Rows are points. Each table stands for the endless flat space through its points: a line for two points, a plane for three, and so on. Write the one point that lies in both, or say that there is none.

First (2 x 3):
[[  6 -35 -23]
 [  1 -29 -18]]
Second (2 x 3):
[[  3  -7  -4]
 [-15 -22 -10]]
They share: [ -9 -17  -8]

First (4 x 6):
[[-21 -17 -23 -28   9 -13]
 [-21   1 -27 -20 -19  19]
 [ -9  -6 -25 -12 -10  14]
 [-29 -20 -23 -36  14 -22]]
Second (2 x 6):
[[ -2 -20 -29 -18   7 -15]
 [ -8 -14 -19 -26   1  -7]]
They share: no point

First (3 x 9):
[[  5 -20  -6 -26 -24 -13  19 -29  10]
 [ 35 -26 -16 -16  -6 -19  27 -19  22]
 [ 15 -24 -14 -26 -20 -17  29 -29  20]]
Second (3 x 9):
[[ 21 -27  -2 -14 -33  -4   0 -29  23]
 [ 38 -36 -12  -2 -16  -5   5  -1  20]
 [ 35 -35 -10  -4 -21  -4   3  -7  22]]
They share: [ 20 -20  -4 -16 -12 -13  12 -19   7]

First (2 x 11):
[[ 15  -1  12   0  19 -29   4   8 -19   0  11]
 [ -1  11  12 -12  -1  -9 -16  24   1  24  15]]
Second (4 x 11):
[[ 15  15   8 -12  -2  -3 -17  35 -15   1  18]
 [-15  -1  14 -19  26 -35 -14   9  13  31  26]
 [  0 -16  29  -9  14 -19   6  13 -13  25   6]
 [  3  -5  20  -8   6 -19  -5  19  -7  25  10]]
They share: no point

First (2 x 14):
[[-18  20   5  21  -4 -15   5  -4   0   9 -16   9   2   5]
 [ -9   8  20  18   2 -18  20   5  -3   0 -22  -3   2 -13]]
Second (4 x 14):
[[-23  42   3  11   0 -12  21  35 -10  -7 -32  22   3   3]
 [-24  17  -4  24  20  -3  17   4 -21 -16 -10  -5  13  -9]
 [-25  32 -10  40  21 -11  20  12 -23 -34   4   4  12   3]
 [-19  24   0  31  14 -16  18   6 -14 -22  -4   4   7   0]]
They share: no point

First (3 x 20):
[[  1 -13  29  13   8   4  13  13  -2   6  -4  22 -36  20 -33  18  -7  22
   -6  18]
 [ -2  -1  -4 -17 -10  -5  25 -23  28   6 -25  -5   0  11  12  15  17 -29
    6  15]
 [ 21 -21  -3   6   2  -8  -4  -8  23  24 -44  13 -33  35 -18  -7  22   2
    4  20]]
Second (3 x 20):
[[ 11 -17  -2   8   3  17   7   6  12  -8 -20  19 -38  32 -23   5  13 -13
   -1  40]
 [ 19 -21   8  -8  -7   9   3 -18  22  -8 -18   9 -26  20 -27  -5  -5 -19
   -9  30]
 [ -5  -5  28   0  -3 -23  27 -18  10  16 -14  -3 -10   4   5  15   7   1
   -9   2]]
They share: no point

First (2 x 24):
[[ -4  14   6   3  -1  19   0   7  -5 -25 -11   7  16  25   8  -1  22 -16
    3   5  -1  25  16  -5]
 [ -2  11   7   8  -5  19  -4   9  -1 -29  -5   6  16  29   9  -1  28 -19
    9   2   2  30  20  -6]]
Second (3 x 24):
[[-24  20   8 -14 -16  33  -9 -25 -16 -43  -6  10  -1  11   8 -10 -10  -2
   14  33  14  30 -18  -4]
 [  6  17   5   7  20   6  18  29  -7  -4 -30   7  32  29  11  11  38 -23
  -19 -12 -19  12  36  -7]
 [-10  15   3  -6  -7  27  -6  -7  -7 -29  -7   8   6  17   1 -11   4  -7
    7  18   4  24   0   0]]
They share: [ -6  17   5  -2   3  19   4   5  -9 -21 -17   8  16  21   7  -1  16 -13
  -3   8  -4  20  12  -4]

First (3 x 24):
[[ -5   2   4  16  11  13  15   5  -7  10 -16  14  11  19 -29  22  -6 -12
    2   6  -1  -6   7  -4]
 [-11   2   1  13   7   7   9   7  -2  12 -18   8   9  14 -25  23  -8 -10
   -2   8  -4 -12   3  -2]
 [-40  -1 -19  -2 -17 -27 -20  18  20  20 -23 -21  -4 -12  -7  24 -21  -3
  -20  19 -23 -40 -23  12]]
Second (3 x 24):
[[-27   9 -25   4 -16  -6  -5  15  16  21 -19   0   0   0 -27  22 -18 -18
  -15  20  -8 -13  -1   4]
 [-33  10 -20   0 -21 -10  -8   9  17  18 -25   1  -5  -3 -25  22 -23 -17
  -18  14  -9  -9   3  -2]
 [-27  -5  -8   0 -12 -22  -5   6  -1   0 -16  -5  -2  -3 -19  13 -29  -5
   -6  -1 -21 -27 -15  13]]
They share: no point

First (3 x 24):
[[-13  18  19 -22  20 -29   3  13  22   4  16  -6 -22   0   4  -1   4  -9
  -27  24 -13   6 -24 -31]
 [ 17  13  14  -2  -5  -9  18   3  12  19  -4  -6   3  10 -11   4  34  16
   -7   9 -13   6   6 -16]
 [-25  18  19 -30  16  -9   7 -11  10  16  -8 -18 -18 -16  -4  11   0 -29
  -27   0  -5 -14 -12 -27]]
Second (3 x 24):
[[  5  21   1  -5   3 -28   8  13   4  -8  -5 -18 -14 -14  15  11  29   8
  -18  21 -42 -13   3   7]
 [  3   3  33 -27  -5   6  24 -17  16  36 -15  -8  -6  -2 -23   7  19 -12
   -4  -5  12   3   5 -39]
 [ -9  23   9  -7  11  -6   8  -5   8  20  -3 -12   2   6 -11   7  15  -4
  -24  -1  -8  -5  -7 -19]]
They share: [ -1  15  16 -14   3  -7  14  -5  10  19  -8 -12  -5  -2  -9   8  20  -4
 -15   3  -9  -4   0 -20]

First (3 x 24):
[[ -7 -17 -14  22  -9  16  -6  18   8  11 -15  -5   8 -15  13   9  11  -7
   11  -8   3 -23  15   9]
 [-13 -11  -8   6 -12   2 -23  24  16  25 -13  -6  13 -10  36   0   6  11
   26 -13   7   5  11   5]
 [  8  -5 -20  26 -15  24 -13  12   6  21 -11   2   9  -5   5  18   1   2
   -4   0  11 -21   7   1]]
Second (3 x 24):
[[ -4 -10 -11  10 -18  10 -14  12   9  11 -17  -2  15 -13  13   5   2  -2
    9  -5   7  -9  10   8]
 [ 19 -14 -29  37   5  37 -22  16  -6  41 -20 -28  -1  -5  48  32  19  -4
   -5  -9   3 -44  27  -6]
 [ -6   6 -19  32 -20  12 -42  16  -1  31 -15 -18  19  -5  23  27   4   6
    5  -9  23 -19  12   4]]
They share: no point

First (4 x 24):
[[ 17  11  34  -2 -17  -8   8 -10  15   4   5   4 -13  13  15  15  20   2
    0  13 -24 -13   1 -19]
 [  0   9   4  14 -20 -25  22 -11  12 -23  10   7  -8  10 -10  19   4  -4
  -13  16 -17 -18  11 -15]
 [ -5  -2   1  21 -14 -30  21 -21  15 -23   9   1 -21  -2 -17  20  -3  -4
  -17  25 -28 -23   0 -17]
 [ -3  15  14   2 -17 -28  28  -2  19 -20  -7  -4  -1  21  11  11  24 -22
  -16   9  -4  -1  13 -11]]
Second (5 x 24):
[[  5   0  22  18 -11 -14   9  -8  20 -17   8 -12 -17   7   4  11   8   2
  -12  30 -22 -26  -7 -27]
 [-15   5   9  21   5 -32  -1   8  16   3  12 -26 -17  25  20   1  17  -7
  -16  40  -5 -15   8 -18]
 [  1  -9  24  26  -1  -7   6   0  23 -17   9 -18 -25  11   0  13   4  11
  -18  42 -21 -26 -10 -26]
 [ -4 -14  22  33  13  -9   1  14  22  -7   5 -24 -30  23   4  13   5  15
  -24  52 -13 -17  -5 -20]
 [ 23 -11  21   4 -37  -3  19  -5  12  -1 -15  23  -9   6 -14  34  -6   2
    1  -4 -22  -7  -7 -13]]
They share: no point

First (5 x 24):
[[ -7   9 -27  20 -12  25 -27  20 -10  -5  25  22  14   7  12  20  17  -7
  -19  10 -17  24 -23   8]
 [ 13   2 -30  -9   6   4 -23   3   5 -11  -8   1 -27 -29  15   5  12  14
  -14  16 -22  -7 -22 -11]
 [ 31  -7 -33 -26  17   9 -36   5  21 -11   1   0 -32 -24  19   6   6  17
  -19  21 -14  -6 -22  -7]
 [  9  -8 -30 -27   4 -16  -9  23  -5  13 -20  17 -27 -13   5  -5  -8  -4
  -28  32   4  -3 -36 -37]
 [ 14  -5 -21  12  -1  39 -46  20   5 -11  38  21  10   1  25  31  18   0
  -12   3 -20  27 -10  25]]
Second (3 x 24):
[[  1  -2 -24 -12   9  13 -32   5 -24  16   9   7 -28 -30  -3   4  -4 -20
   -2   4 -20  -9 -11  -9]
 [ -8   7 -27   6 -18   7 -26  26 -21  10  -6  16 -16 -21   9  25  17   4
    4  10 -23  21  -2  -3]
 [  6  -7 -21 -10  10  11 -26   8 -15   8   8  12 -20 -23   5   3  -3 -16
  -12   8 -15  -7 -20 -11]]
They share: [  4  -5 -21   0  -3   7 -20  20  -9   1   0  19 -10 -15  15  13   8  -2
 -14  13 -14   9 -20  -9]

First (2 x 24):
[[ 21   2  14 -11 -22  -5  16   6  11 -16  12 -17  -4  -1  -1   6  19 -21
   21  15  -8  -1   7  -7]
 [ -3 -10  26 -11 -18 -29   4   6  27 -24  12   3 -12  -1  -9  22  -5  -5
   21   7 -32  11  27 -11]]
Second (5 x 24):
[[ 15   6  32 -47 -39  -7  35  20  -7  -6 -13 -21 -21   1  16  15   3  -5
   18   3 -14   0   2  -3]
 [  9  -7  13   2  -4 -21   8 -17  25 -12  12  -6   1  -3 -16  11  13 -25
   17  10 -30 -14  28 -14]
 [ 17 -17  20 -52 -28  -9  28  -1   7  10 -23  -1   7  -4  -9  26   4   3
   36  -6  -8   3  -1  18]
 [ 26 -19  -2 -14 -17   9   8  21  26 -17   9  17  18 -28 -18  16  11  -3
   53   9   7  25 -10  17]
 [ 23   5   7  10 -14   3   8  27  23 -38  30  -4  -9 -25   0   1  17 -21
   29  24  -8  16   8 -16]]
They share: no point

First (5 x 24):
[[-45 -12  -8 -35 -26 -11   5  -5   5 -14 -27  16   0  -1  30  10  20 -46
  -32   7  22  26  29  19]
 [-13  36   0  -9  -2 -23  -5  41   3  -4 -29   0 -14  -1   2   6 -22   4
  -26  25  48   2   5 -21]
 [-34  31  29 -26 -44 -15 -30  11  18   3  11   7  30 -31  14   8  -5  -2
   -2  -1  -2  10  -2  12]
 [-46  11  17 -33 -42  -8 -13   0  21  -1  -3   9  23 -19  27   5   8 -19
  -14  -8   6  16  13  21]
 [-10  27  20  -7 -25 -13 -38   7  12  -5  -2   8  22 -34  -8   8   0 -12
   10  15  -7   7   4  15]]
Second (2 x 24):
[[-24  22  13  -8 -20 -10 -19   7  11  -6 -14  -1  13 -20  -2   3   1 -16
   -3  15  11  16  11  14]
 [-15  16   4 -14 -17 -25 -13  22   2  -3 -20   5   1 -23   1   6 -17  -4
  -12  15  17   1  17   2]]
They share: no point

First (4 x 24):
[[-16 -12  10 -16  14 -10 -40  12 -21  -7 -13   8  11 -12 -13 -18 -33  -7
    4 -27 -26  -1 -11  -5]
 [-15 -15  15  19  35   3 -24  -1 -12 -21   4   7   3  -2  -2  -3 -16 -22
   21 -37 -42   3 -13  15]
 [-19 -27  -9  -1  -5  15 -16  27  -8   3  16 -17  -1  10   6   1   0  22
   13  -1  -2  -9 -13   7]
 [-21 -15   8  16  33  12 -14  -6 -10 -13 -12   5  11 -10  -3  -6 -29 -22
   16 -32 -42  -5 -20  14]]
Second (4 x 24):
[[-13 -20 -11  24  -7  41  10   7  14 -22   3   5  12  26  11  -4   3  20
   14 -23 -32  18 -42   8]
 [-31 -18   2   1  -2  13 -21   6  -2 -16 -11  -4  -5  -6   4 -21  -7   0
   17 -27 -27  -3 -19  10]
 [-18 -25   1  -1 -17  11 -21  20  10 -12 -12 -24  -2  -3   7 -30 -20 -12
   11 -51 -16   4 -29  22]
 [-30 -13  -3  15  11  27  -5  -4  -6 -20   0  16   2   9   3  -2   8  20
   19  -3 -36   0 -21  -2]]
They share: no point

First (5 x 24):
[[ -1  -8   6   6 -46  44  -3 -39   3 -15 -41   3  10 -19  -3  10  -3   2
    3   8  15 -14 -24  26]
 [  0  -8  -1  26 -24   2  21 -14   4 -11  -9  12 -17 -32  -8 -20 -15 -24
   13 -16 -14  -9  -7  18]
 [-26  31  -9   5   2  35  20   6  14 -38 -44 -20  22 -31  16 -17  -3 -29
   19  20  -8  -1  -5  -8]
 [ -5 -13 -20   5 -16  37  -8 -13  19 -22 -24   1  11 -12   7  13 -23  -3
    5  28   7  -8 -16   8]
 [-19  27  12   4 -29  44  17 -22   1 -28 -57 -15  21 -32   6 -11  12 -18
   14   6   5  -7 -16  12]]
Second (2 x 24):
[[-16   0  -9  16 -17   8   0 -13  18 -23 -24   1   7 -19   2  -5  -3 -23
   18  15   4  -1  -9  11]
 [-18  -2  -9  10  -7  18  10  -7  16 -15 -18  -7   1 -21   6   3 -15 -23
    6  13   2   3 -11   1]]
They share: no point

First (5 x 24):
[[-42 -26  -6   1 -24 -11  38 -15  21  16 -11  17  19 -13  18  36 -11  19
  -42 -30 -29  -4   9 -30]
 [-34 -30  10 -23 -20 -23  24   5   9  22   3  25  15  -7   4   4 -11  41
  -22 -38 -43 -10   1 -10]
 [  0  -8  10  31 -10  -3   3  -7  -1   7 -32 -21 -27  -2  23  22   7  16
    6   0 -14  -9   1 -14]
 [-22 -13  -5  -3  -6 -18   9  13 -11   0 -13   0 -12   2  15  -8  -5  20
  -16 -23 -19 -15   0 -13]
 [-15  -4  -1   6   0 -21   8   8 -14  -1 -17  -8 -23  -4   9  -1  -5  18
  -11 -20 -15 -19   3  -8]]
Second (2 x 24):
[[-21 -12 -12   6  -3 -14  22  12  -7   7 -17   6   5  11  29  -6  10  18
  -12 -23  -7 -16  -9  -9]
 [-26 -22   3   6 -23   1  -8  -8  -2 -13 -17  -4 -25 -19   4   9 -20  23
  -22 -13 -37 -11   1 -39]]
They share: no point

First (3 x 24):
[[ 18  15  13  14   7  10 -14  -4   8  12 -10 -33  21 -30  18  14  -3  14
  -30  -5  -7   5   6  -7]
 [-15   0 -22 -12 -20  17 -10 -13   6 -10   4   2  19  -2  24   7  -8  26
   -7  -2   7  40  -9 -15]
 [ -9   2 -12  -8 -18  23 -18 -15  10  -6  -8  -8   7 -10  20  17 -18  18
   -9  -4   3  30   1 -15]]
Second (4 x 24):
[[-18  -2 -18  14  10  32  -9   9  -4  23  -4 -26  12 -36  21  14  -2  -4
  -28   2  11  22 -18  -5]
 [ 12  10   6 -13 -18   4 -24 -15  20 -10 -15 -22  20 -14  27  -1  -1  22
   -9   3  -8  13   2 -25]
 [ 16   8  -4  26  -4  24   1 -23   4  -1  18  -4  22  -4   7  50 -36  44
  -22 -32   3  24  28  21]
 [ 30  -4   4 -16 -36   6 -35 -27  44 -25 -12 -36  32 -12  41  -2  -2  36
   14   2  -7 -10  10 -23]]
They share: [  3   8  -2   2  -6  15 -14  -9   8   2  -6 -18  17 -18  20  13  -8  18
 -19  -4  -1  20   1 -11]

First (5 x 24):
[[  0   3  15 -22 -10  15  -9 -54 -17   9  -4 -31 -10  28  42 -25 -22  -5
   41  -6  -5 -16  24   7]
 [-24  34  10  16 -15  10 -11  -3   5   9  16  34  -2  13  -5 -13  28 -25
   -5  18 -27   7  17   1]
 [-20  41 -10  33  -2  18 -11 -15  -5  -8   7  29 -17  27  -4 -15  15 -23
    1  11 -37   2  24  16]
 [  0  25  28  -9 -42  36  13  -5  15  34   1  13  -3  17   8   9  -7  13
   21   5  11 -10   0 -22]
 [-17  30  41  -7 -36  12  -5  14  18  26  29  36  12   2  -7   4  34 -22
  -10  33 -14   3  -1 -19]]
Second (4 x 24):
[[-18  26   2 -17 -15  -4 -23 -47  -4   7   4  23 -15  -9  -7 -28  -9 -11
   10  36 -18  -3  19   9]
 [ -8  12   5 -17 -14   2 -10 -43   2   5   3   7 -16 -13   7 -19  -8 -22
    5  25 -13 -10   5  11]
 [ -8  23   7 -15  -9   9  -3  -5   1   8  12   0  -6  27   2 -27  30  -1
    8   0 -24   4  13  -7]
 [-43  22  27   9 -37  20 -23 -31 -19  25  13  24   7  14  10  -5   8 -16
   29  18 -11   8  41  -9]]
They share: no point

First (4 x 24):
[[ 15 -30  17  10  -5  19   4   9  11 -19 -39 -20  15 -12   9 -22  -4 -10
  -13   7 -26 -21   4  18]
 [  5 -30  18  -7  -8  20   3  -4  24   1 -46 -32  -3 -20   2   0 -12 -15
   -5  21 -18 -19   0  15]
 [-31  -6 -30  13 -40   0  11 -24  24  21  10 -16 -15   4  18  12  16  13
   -5  33   2  -7 -24   7]
 [-25 -10 -16   1 -26  16   7 -22  32  21  -8 -14 -21   2  20  12  10   5
   -7  35   0 -17  -4   7]]
Second (3 x 24):
[[  0 -26  12   6  -3  16   7  -4   9  -5 -34 -15 -15   2  -4  14  -6   8
    4  38 -10 -17 -25  19]
 [-17 -36  -5   7 -18  26   1  13  27   0 -29 -23  -1  11  19  -1  -9  -7
   15  50 -20  -7 -17  35]
 [  2 -10   0  10 -21   0  11 -20  11   1 -14 -19  -1 -18   4  -4  10   4
  -22   2  -8 -19  -7  -1]]
They share: [ -6 -20  -3   9 -21  10   7  -7  18   1 -19 -21   0  -7  11  -4   3  -1
  -8  20 -13 -14 -10  13]

First (4 x 24):
[[  5  11 -15  17  12  16  28  10  22 -37  16  43  11   4  32  -8  39 -10
    1   1   5   1  36 -17]
 [  4   7 -19   7  12  14  25  -4   5 -33  13  27  23 -11  29   5  27  -1
   -4  -1   4  10  25 -20]
 [ 12  -6  -2  12  27  15  19  -2  21 -15  -8  25  17   4   8   6  18  -8
  -19  20  22  -7   3 -16]
 [ 10  -1 -12   7  19  15  20  -6  14 -22   1  23  18  -2  15   6  20  -6
  -16  12  15   0   9 -15]]
Second (2 x 24):
[[ 13 -15 -24  -1  -2  32  28  -5   4  -9 -12  20  14 -12  31  24   0   6
  -30  25  23  13   9 -30]
 [  5   5  -8   7  18   8  20  -9  12 -29   0  20  14  -8  11   4  20 -10
  -22   9  11  -3  -3 -14]]
They share: no point
